Each row of a before or after table is a point. One or more steps were done to the points. Then noise was added and the rows were shuffled. The steps act on columns, c1 being the first. Name the steps. A step turns or swaps two columns, mirrors them in a line or flattens them onto one, adds a multiple of one to another, or multiplies or shifts one. Angles are multiples of 10 degrees, from the lower column toward the higher: turns from -170 to 170, lines from 10 to 170 but not 90. Use the fewest steps. Two steps may share a column if one is a turn and the other turns, adds or multiplies; they go together, in the order done. Otherwise the lowest column goes first.
(in the rows, 100 means zero)

Before (12 x 2):
[60 94]
[19 69]
[113 55]
[99 135]
[29 130]
[50 63]
[150 146]
[73 153]
[166 116]
[161 97]
[109 125]
[92 106]
After (12 x 2):
[126 109]
[57 112]
[95 160]
[147 76]
[114 160]
[136 96]
[121 27]
[104 95]
[53 47]
[152 159]
[99 55]
[71 22]
Steps: swap c1 and c2

Before (14 x 6):
[91 92 142 96 92 94]
[104 95 105 116 98 109]
[101 92 89 91 113 99]
[108 99 96 90 102 97]
[106 95 107 90 99 111]
[86 122 99 98 95 113]
[105 103 92 99 92 108]
[103 92 89 105 89 121]
[99 95 115 110 89 94]
[106 88 102 111 90 112]
[106 92 104 91 94 99]
[96 94 99 118 92 101]
[83 89 90 132 118 98]
[101 90 94 90 97 95]
After (14 x 6):
[104 100 107 73 153 106]
[92 107 104 96 152 95]
[106 109 106 147 157 104]
[94 97 108 70 164 101]
[93 101 81 196 178 111]
[104 112 107 70 158 105]
[94 98 100 70 155 111]
[89 101 99 74 174 108]
[143 95 98 88 151 109]
[99 103 95 154 152 105]
[102 113 106 133 149 108]
[101 109 86 94 156 76]
[114 95 101 130 148 106]
[87 124 101 114 149 105]
Steps: mirror c1 and c3 in the line at 50 degrees; turn c2 and c6 by -100 degrees; multiply c4 by 3; shift c5 by 60

Before (12 x 12):
[99 100 97 86 77 88 126 58 115 100 109 107]
[128 98 92 120 73 78 118 96 93 88 84 97]
[122 95 105 102 118 67 125 105 108 95 122 105]
[129 81 101 114 101 89 98 66 95 105 74 96]
[137 108 98 101 102 100 126 103 100 109 79 120]
[106 84 118 88 76 77 95 88 118 108 88 135]
[99 77 92 117 117 114 85 107 132 79 195 100]
[100 103 84 118 115 76 78 103 106 110 76 119]
[100 103 115 50 100 87 90 98 96 96 80 116]
[128 78 81 91 95 86 121 99 111 109 75 93]
[99 75 92 118 113 95 120 106 90 93 114 112]
[100 100 117 119 97 88 123 101 112 103 75 91]
After (12 x 12):
[101 109 93 122 126 79 111 105 106 87 129 84]
[127 81 115 109 78 85 98 103 110 87 126 112]
[120 107 94 96 77 88 119 109 110 68 78 94]
[107 87 102 75 104 82 78 89 117 79 121 67]
[108 102 115 96 70 98 82 58 116 91 93 92]
[129 105 87 120 74 100 77 104 90 74 114 107]
[99 77 87 115 121 125 115 110 131 93 5 83]
[135 88 88 107 103 90 99 72 96 86 125 106]
[133 103 100 103 75 90 107 109 99 108 123 83]
[101 105 73 92 74 91 102 100 111 94 122 114]
[98 75 90 115 80 102 115 107 89 84 89 85]
[101 109 137 62 111 96 97 99 94 88 121 86]
Steps: turn c1 and c8 by 10 degrees; turn c6 and c10 by 60 degrees; turn c2 and c10 by 20 degrees; mirror c3 and c4 in the line at 120 degrees; turn c5 and c7 by 80 degrees; turn c11 and c12 by -170 degrees

Before (14 x 20):
[93 98 128 116 131 100 88 56 47 73 141 143 107 119 7 85 110 108 86 96]
[100 43 79 94 49 74 90 79 118 140 90 118 90 91 98 65 46 128 119 118]
[82 141 60 74 92 146 57 125 64 142 63 44 65 109 76 48 92 57 90 91]
[148 81 84 137 131 109 72 113 98 60 134 105 123 77 75 114 131 99 114 130]
[140 90 93 144 52 87 142 114 86 76 123 131 139 80 75 123 70 111 136 76]
[71 50 121 92 113 81 136 114 56 82 125 127 56 110 48 128 71 111 67 115]
[145 44 87 116 65 131 146 81 59 74 71 141 69 165 44 81 80 60 66 55]
[135 88 82 95 114 88 127 103 99 87 119 44 85 147 104 91 57 83 150 120]
[59 109 118 118 96 90 132 140 114 71 102 88 135 116 12 49 133 104 138 89]
[69 89 71 49 117 66 99 134 60 125 115 86 84 139 90 70 117 143 97 123]
[105 124 122 77 108 110 119 122 81 40 111 67 93 107 101 101 126 113 120 138]
[65 140 43 126 50 124 116 106 87 85 66 56 131 162 5 129 47 62 118 92]
[60 57 79 138 85 75 96 78 59 110 66 134 122 149 106 147 59 134 128 45]
[56 130 47 126 59 130 136 57 59 113 123 45 81 92 60 79 94 96 118 98]
After (14 x 20):
[75 90 47 127 61 130 136 57 83 114 123 45 81 93 59 79 95 96 140 98]
[112 77 130 117 132 100 88 56 60 72 141 143 108 118 13 84 110 66 109 96]
[127 68 121 92 117 81 136 115 45 81 125 128 57 112 48 127 71 87 134 114]
[64 71 79 138 98 74 97 78 50 109 65 134 122 149 94 146 59 137 135 45]
[81 97 122 77 113 110 119 122 97 39 110 68 94 107 98 101 127 109 92 138]
[142 69 87 116 53 132 146 80 46 74 72 142 69 166 56 80 81 55 61 55]
[76 104 44 125 40 124 117 106 108 86 67 56 131 161 16 129 48 50 132 91]
[97 80 70 50 130 65 99 134 65 126 115 86 84 139 79 69 116 129 131 124]
[82 94 79 95 62 74 91 79 88 141 90 119 90 91 84 66 47 140 97 118]
[57 97 82 94 107 88 127 103 95 87 118 44 85 146 111 90 56 82 57 121]
[56 108 119 118 98 89 132 140 115 71 101 88 135 116 16 49 133 75 134 89]
[95 94 85 138 129 110 72 112 91 61 135 106 122 78 79 114 131 81 50 131]
[71 90 92 145 58 87 142 114 85 76 122 131 140 80 68 122 69 117 54 76]
[106 95 60 74 78 146 57 125 90 142 64 43 65 109 90 49 92 56 119 91]
Steps: mirror c1 and c19 in the line at 140 degrees; flatten c2 and c9 onto the line at 60 degrees; turn c5 and c18 by -20 degrees; turn c15 and c18 by 20 degrees

Before (9 x 64):
[134 69 86 89 80 117 121 91 88 167 85 147 112 68 102 75 67 130 125 107 124 56 57 130 98 105 105 106 79 119 61 120 83 147 124 125 68 89 49 59 111 93 110 94 40 105 117 149 122 112 79 100 57 83 61 126 124 103 125 91 110 119 87 71]
[126 78 126 100 64 66 130 68 123 136 117 118 106 41 122 104 74 98 110 98 56 67 83 87 75 119 115 106 64 104 68 101 100 108 133 97 68 86 36 60 66 102 123 47 42 122 91 117 112 143 83 86 71 106 91 108 96 110 118 129 107 124 58 80]
[44 153 99 125 134 138 76 104 97 73 71 86 73 129 74 91 143 69 120 174 91 91 184 96 139 90 96 111 122 81 91 16 63 28 102 58 63 105 77 58 122 101 38 134 129 97 109 37 70 113 137 131 113 128 103 127 53 120 98 172 95 92 125 96]
[104 90 75 105 100 106 32 163 109 138 133 82 77 137 147 84 118 71 37 63 91 110 168 98 85 100 110 142 91 111 152 111 103 190 92 110 113 134 120 126 121 95 89 108 97 34 170 133 149 87 190 136 130 113 157 63 90 94 126 112 127 118 151 98]
[156 87 119 133 93 73 117 114 101 160 114 142 115 94 122 97 89 109 129 91 79 27 73 76 89 85 136 92 127 81 56 132 82 95 107 81 72 110 66 91 113 118 134 73 38 121 82 118 120 102 81 82 97 113 102 123 129 105 141 85 87 114 84 81]
[75 98 48 119 91 140 82 115 76 101 74 108 61 126 59 99 150 55 112 132 82 126 146 69 116 119 74 112 142 79 106 58 57 10 102 76 81 82 91 81 112 54 102 135 141 94 118 53 50 70 177 90 112 113 89 70 54 116 70 149 62 84 83 88]
[58 109 97 104 144 166 79 111 84 116 81 100 37 176 57 94 124 86 141 127 60 146 149 71 151 99 99 130 119 108 126 59 77 63 127 62 66 89 115 87 132 93 69 136 151 114 124 87 56 89 117 112 159 108 84 86 75 124 83 152 97 71 96 72]
[94 84 102 117 70 71 115 108 86 144 73 120 109 74 121 97 130 130 83 94 74 42 53 96 75 82 121 74 131 95 68 120 110 131 96 124 76 75 72 26 116 99 114 69 82 130 105 114 146 106 71 98 49 88 121 115 107 138 97 114 80 85 73 108]
[112 120 96 81 105 106 75 126 119 60 130 73 110 100 100 95 101 41 81 121 64 128 171 121 102 115 154 148 108 159 159 109 85 137 122 112 110 147 69 112 103 131 65 115 135 5 161 113 114 78 165 136 129 98 148 78 133 86 134 110 114 107 122 86]
After (9 x 64):
[105 91 71 103 100 106 31 162 109 138 133 102 95 135 150 81 117 73 40 61 91 109 169 96 86 99 110 142 90 111 49 108 106 190 91 111 85 135 107 126 121 94 92 106 99 31 168 133 147 91 193 134 128 114 157 64 123 91 126 113 125 118 152 99]
[113 122 97 80 104 106 75 124 120 60 129 95 97 103 99 95 100 40 82 122 62 123 173 119 102 114 154 148 111 161 44 111 124 138 122 111 71 147 153 111 101 131 65 115 134 4 159 114 114 85 165 135 131 102 148 77 169 80 132 110 112 106 123 85]
[59 107 85 104 146 168 78 111 85 113 81 141 98 175 57 95 124 89 139 127 61 144 149 70 152 97 99 129 120 109 79 62 126 62 127 59 141 89 79 85 133 92 70 137 150 114 123 87 56 83 117 113 157 108 84 87 89 116 85 153 95 72 94 70]
[133 67 90 89 80 118 120 91 88 167 83 117 98 69 101 74 68 129 124 109 124 57 58 131 99 104 106 109 77 119 139 120 109 147 124 125 118 90 142 61 111 94 110 94 40 105 120 148 122 110 78 99 56 85 61 124 124 109 123 89 112 118 85 73]
[154 88 122 134 94 73 116 116 101 161 117 138 104 96 123 97 88 110 129 91 79 25 71 74 90 86 137 91 129 81 141 134 108 95 107 81 109 111 157 90 114 116 136 73 40 122 82 115 120 104 82 82 96 114 100 124 110 104 139 87 84 114 85 82]
[76 99 43 119 90 141 83 115 73 101 74 118 90 126 59 99 151 57 112 131 83 127 148 70 117 117 74 110 143 82 101 59 142 8 102 77 121 81 91 80 113 54 102 133 142 94 117 51 49 67 178 90 112 112 88 70 42 107 70 145 62 82 81 86]
[94 84 104 118 73 73 114 106 83 144 71 83 101 73 123 94 133 131 83 95 78 42 55 96 75 81 121 74 131 95 130 118 86 130 97 125 123 75 109 27 112 102 114 64 83 130 104 116 146 96 71 98 51 88 123 114 106 139 95 112 82 87 74 108]
[128 79 130 102 64 68 129 68 123 135 113 99 105 42 121 105 75 97 109 98 55 68 82 88 75 122 116 106 69 104 133 102 96 110 133 96 102 87 187 62 64 102 122 46 41 119 90 115 110 137 85 85 68 106 95 107 81 124 116 130 107 126 59 82]
[43 153 94 125 135 138 74 103 98 73 69 98 98 131 75 91 142 69 117 174 93 91 184 98 140 90 97 111 123 83 117 17 135 27 103 59 135 108 105 60 123 99 39 132 128 98 107 38 70 103 137 132 111 126 105 125 85 123 98 174 95 92 125 95]
Steps: flatten c3 and c13 onto the line at 10 degrees; add -1 times c11 to c39; turn c37 and c39 by -160 degrees; add 0.7 times c53 to c12; turn c31 and c33 by 170 degrees; turn c50 and c58 by 20 degrees; add 1 times c52 to c57

Before (13 x 64):
[85 82 121 103 106 126 137 92 167 116 56 93 78 121 77 168 88 148 89 105 91 87 137 104 91 52 67 78 85 40 95 90 110 44 125 86 77 73 131 62 90 83 135 86 147 77 93 90 143 113 82 59 25 106 102 115 108 86 85 116 104 102 101 111]
[99 104 122 113 84 87 95 109 108 113 132 100 99 59 79 122 66 71 112 96 85 106 86 74 94 110 94 109 97 115 111 132 127 115 121 64 87 77 93 93 119 112 106 93 77 123 73 90 61 51 118 122 131 97 90 106 54 114 99 141 76 114 93 96]
[105 67 73 92 85 60 126 69 82 60 91 88 104 133 88 131 79 148 125 63 123 179 82 107 89 98 119 47 88 81 135 143 130 115 105 73 94 159 101 81 72 76 70 136 59 56 93 61 152 100 70 147 84 163 71 121 156 76 60 124 137 38 142 142]
[115 103 122 116 126 79 100 144 127 69 111 87 87 52 78 98 75 66 86 109 82 113 72 90 130 102 107 88 103 96 95 104 113 109 78 81 102 93 75 125 115 133 123 90 64 150 87 110 69 115 112 119 135 86 107 105 88 117 99 113 107 72 110 103]
[112 83 125 121 100 76 64 115 124 111 113 107 116 126 109 71 107 67 97 102 105 109 88 89 110 87 106 79 87 101 82 126 118 78 88 107 101 92 87 114 110 137 75 69 79 123 90 106 89 52 105 91 91 96 107 70 43 84 93 99 108 90 127 99]
[136 120 114 123 109 73 71 160 116 119 114 44 107 106 107 75 60 104 71 62 97 84 124 92 113 106 131 102 91 100 82 132 133 102 89 105 124 93 70 128 113 131 76 104 76 133 81 83 98 73 130 83 110 127 89 88 87 106 67 115 86 57 118 84]
[102 124 104 103 96 79 106 111 124 96 117 61 132 111 105 104 84 87 93 79 80 114 95 108 102 83 117 118 69 92 90 121 83 103 89 72 108 96 96 118 93 144 102 112 78 118 79 106 91 68 124 133 98 117 103 129 48 113 79 77 122 84 139 80]
[117 110 101 96 115 90 74 158 111 133 111 89 102 85 74 109 85 66 94 41 75 109 77 77 121 92 120 119 128 99 68 110 77 82 103 127 123 75 106 114 115 124 121 68 101 126 118 110 64 75 92 98 89 107 84 125 66 101 97 112 107 71 91 67]
[111 146 127 137 107 91 75 107 109 125 151 98 92 67 110 93 104 75 83 106 55 118 90 118 106 85 111 93 64 91 69 116 110 92 116 111 107 85 82 103 157 162 111 102 102 113 87 102 102 85 98 148 113 113 90 94 48 121 88 122 64 85 150 116]
[45 86 79 120 117 133 147 83 157 87 77 104 119 141 56 166 108 147 63 113 119 98 155 71 74 86 84 93 156 32 89 93 91 67 127 118 58 106 144 124 95 53 110 119 132 74 89 92 141 82 54 81 16 99 113 86 122 64 65 101 103 126 86 108]
[113 134 124 140 103 81 65 122 128 87 109 88 108 91 76 86 58 72 99 83 64 121 98 86 95 94 100 115 112 90 90 100 111 83 58 88 103 102 65 95 143 123 103 72 64 116 104 107 65 59 126 128 131 142 88 105 57 124 73 122 118 99 104 127]
[80 58 109 96 134 129 108 81 152 82 58 126 101 135 87 177 76 135 90 104 96 108 163 87 85 96 67 99 134 53 100 95 89 54 140 100 89 94 119 90 86 72 133 122 130 57 103 89 152 124 85 74 5 124 100 78 119 113 128 94 82 136 114 77]
[119 102 129 122 107 73 98 101 117 88 112 99 63 77 88 100 49 92 82 66 80 117 90 92 108 92 129 79 97 100 100 149 86 83 107 110 127 107 93 78 108 155 111 112 79 137 80 122 82 52 99 96 132 95 87 74 52 133 61 112 101 103 112 99]
After (13 x 64):
[45 86 78 119 172 133 145 83 156 86 76 105 120 114 55 196 106 147 65 140 142 99 154 70 74 84 85 91 76 32 88 144 89 66 126 117 59 107 95 123 95 54 111 119 131 75 89 86 145 82 53 81 74 99 112 85 125 63 65 97 104 127 132 108]
[103 67 74 92 101 59 125 66 82 62 90 88 107 64 86 160 81 147 123 133 114 179 80 109 91 99 122 47 97 83 134 104 130 113 106 76 95 157 143 82 72 77 70 135 57 56 93 40 152 100 69 146 84 162 72 120 155 75 61 123 137 39 51 141]
[137 122 115 124 97 72 72 159 116 118 114 44 108 63 107 104 59 102 69 107 93 85 122 91 113 104 134 104 95 100 82 71 130 102 88 105 124 92 131 129 114 129 78 105 77 133 83 73 100 72 130 81 110 127 85 87 85 105 69 115 85 58 82 84]
[112 133 127 138 79 82 67 121 127 87 107 87 107 82 76 116 59 71 101 90 73 119 96 86 97 94 100 119 75 89 92 66 111 83 57 90 104 102 101 96 143 124 101 70 63 117 104 111 65 58 125 130 116 145 88 104 58 123 74 119 117 99 110 127]
[100 104 122 112 67 87 96 110 109 112 132 100 99 96 81 153 65 72 113 60 84 106 88 73 93 110 94 109 99 117 112 95 129 115 120 63 88 77 132 94 118 114 106 93 78 123 74 84 60 51 117 120 106 97 92 105 54 112 99 138 76 115 110 95]
[114 102 121 116 89 78 101 144 127 67 110 86 88 112 78 131 75 64 86 52 84 112 72 91 132 102 107 88 84 96 97 76 114 108 78 80 105 94 104 125 114 133 122 91 61 150 89 115 71 117 109 119 132 87 103 107 89 116 99 113 107 72 98 104]
[103 121 105 105 99 79 105 110 124 96 115 65 131 77 106 133 85 88 92 111 68 113 94 110 100 84 116 118 97 92 89 97 84 103 90 70 107 98 121 118 94 143 101 111 76 117 80 109 88 67 123 133 96 118 103 129 48 114 79 76 121 83 57 78]
[110 147 125 136 93 93 74 107 107 124 152 96 93 105 108 122 103 73 83 66 44 118 87 118 107 84 111 92 83 89 68 82 110 91 116 113 105 84 118 102 158 162 111 104 100 114 86 103 101 85 99 147 111 113 90 93 47 123 88 123 62 84 54 117]
[117 110 101 97 117 88 75 158 110 133 114 91 102 41 75 142 86 67 97 84 92 108 77 75 121 94 119 119 74 100 66 105 77 81 104 125 123 73 112 112 114 124 123 70 100 127 117 115 62 73 93 100 104 107 84 125 66 102 94 113 107 71 128 70]
[114 85 124 120 106 76 67 116 124 111 113 108 116 103 110 101 106 68 96 125 97 110 89 87 110 88 104 80 99 100 81 87 116 78 85 109 100 93 127 113 108 138 74 72 80 125 89 112 90 53 105 91 94 96 106 69 45 85 91 97 108 90 71 100]
[120 102 128 126 80 72 97 103 118 89 115 97 63 68 87 131 51 92 82 77 81 117 90 91 110 91 130 77 86 101 99 94 85 82 108 111 128 106 150 79 109 152 112 111 81 138 79 134 83 51 101 97 120 95 87 73 51 133 62 111 102 103 93 98]
[80 55 110 99 194 129 108 82 153 81 56 128 102 100 86 206 77 136 91 136 113 109 163 87 84 96 66 99 67 52 100 120 91 53 137 97 87 95 99 91 82 71 131 122 130 57 100 80 153 124 85 73 79 124 100 78 118 114 130 94 87 136 100 79]
[85 84 119 101 162 126 135 90 164 115 57 93 80 106 73 195 88 149 88 122 86 86 137 105 91 51 67 80 109 40 95 129 111 41 124 85 77 72 91 62 88 82 132 82 148 77 94 86 142 111 81 58 71 107 103 117 110 86 85 114 103 100 95 112]
Steps: turn c5 and c53 by 50 degrees; multiply c53 by 0.7; swap c14 and c20; shift c16 by 30; turn c21 and c29 by -30 degrees; turn c29 and c63 by 150 degrees; swap c32 and c39; multiply c48 by 1.6
